Each row is a point. Each copy is the shape, with its points in the same order, stretched, turned, moved and blurred by noise. Is it also mirrored, or only turned?

Shape (7 x 2):
[[  9 -29]
 [ 14 -47]
 [-22 102]
 [-64  40]
 [-13  32]
 [  9 -40]
 [-19   6]]
Copy 1, 7 rows:
[[ 35 -34]
 [ 44 -49]
 [-91  82]
 [ -6 103]
 [-21  26]
 [ 43 -40]
 [  1  21]]
Copy 1 is: mirrored
Copy 2 (7 x 2):
[[ 32  15]
 [ 51  29]
 [-72 -25]
 [ 17 -63]
 [-11 -14]
 [ 45  18]
 [ 22 -13]]
Copy 2 is: only turned
Copy 3 (7 x 2):
[[ 13  40]
 [ 13  54]
 [ 20 -74]
 [ 81 -57]
 [ 30 -12]
 [ 17  48]
 [ 45  -4]]
Copy 3 is: only turned

Shape:
[[-79  22   5]
 [-19  38 -45]
 [ 61  12 -40]
 [-27  24  21]
 [-75 -16  42]
 [ 24  -1 -38]
 [-50  44  13]
 [ 67 -72 -17]
 [ 44 -23  14]]
Copy 1 (9 x 3):
[[-79 -15  -8]
 [ -8   9 -36]
 [ 59   7   7]
 [-42   6  25]
 [-85 -39  35]
 [ 33  -8  -3]
 [-64  12   3]
 [ 79 -57  52]
 [ 33 -14  57]]
Copy 1 is: only turned
Copy 2:
[[ -33   53   71]
 [  29   35   60]
 [  46  -16  -13]
 [ -27    4   54]
 [ -96   17   22]
 [  28    4   -7]
 [ -16   27   83]
 [ -19  -37 -118]
 [ -26  -35  -35]]
Copy 2 is: only turned
Copy 3 (9 x 3):
[[  42   33  -92]
 [  18   49    6]
 [ -26    0   76]
 [ -13   21  -59]
 [  29  -17 -119]
 [  13    5   45]
 [  -6   45  -69]
 [   6  -77   67]
 [ -33  -34   14]]
Copy 3 is: only turned
Copy 4 (9 x 3):
[[ 16  58  46]
 [ 62  58  -2]
 [ 31   7 -45]
 [ -4  11  30]
 [-44  26  56]
 [ 19  30 -36]
 [ 29  32  52]
 [-66 -18 -62]
 [-38 -34 -21]]
Copy 4 is: only turned

Shape, 8 rows:
[[-34 -20 -46]
 [ 26  48 -27]
 [-26 -38   3]
 [ 27   5 -10]
 [ 19 -66  23]
 [-82  15 -41]
 [-29 -65  -7]
 [ 37   8 -19]]
Copy 1:
[[ 55  46  19]
 [-55  32 -70]
 [ 33   2  52]
 [-37  22  -3]
 [ -4   5 107]
 [ 76  23 -29]
 [ 49  12  87]
 [-56  38  -8]]
Copy 1 is: only turned
Copy 2, 8 rows:
[[ 47 -32 -33]
 [-20  -8 -25]
 [ 20 -23  14]
 [-20  11   8]
 [ -3  32  68]
 [ 58 -98 -81]
 [ 44 -15  18]
 [-12  22   8]]
Copy 2 is: only turned
Copy 3:
[[ -4   3 -68]
 [-18 -99 -15]
 [-11  54 -28]
 [ -1 -29  -7]
 [ 20  94   9]
 [-53 -35 -81]
 [  5  85 -36]
 [  8 -42  -7]]
Copy 3 is: mirrored
Copy 4 (8 x 3):
[[ -68   17  -49]
 [ -14  -82   -5]
 [ -17   49   -4]
 [  -5  -44   25]
 [   9   33   75]
 [ -52   51 -107]
 [ -32   66    3]
 [ -16  -66   29]]
Copy 4 is: only turned
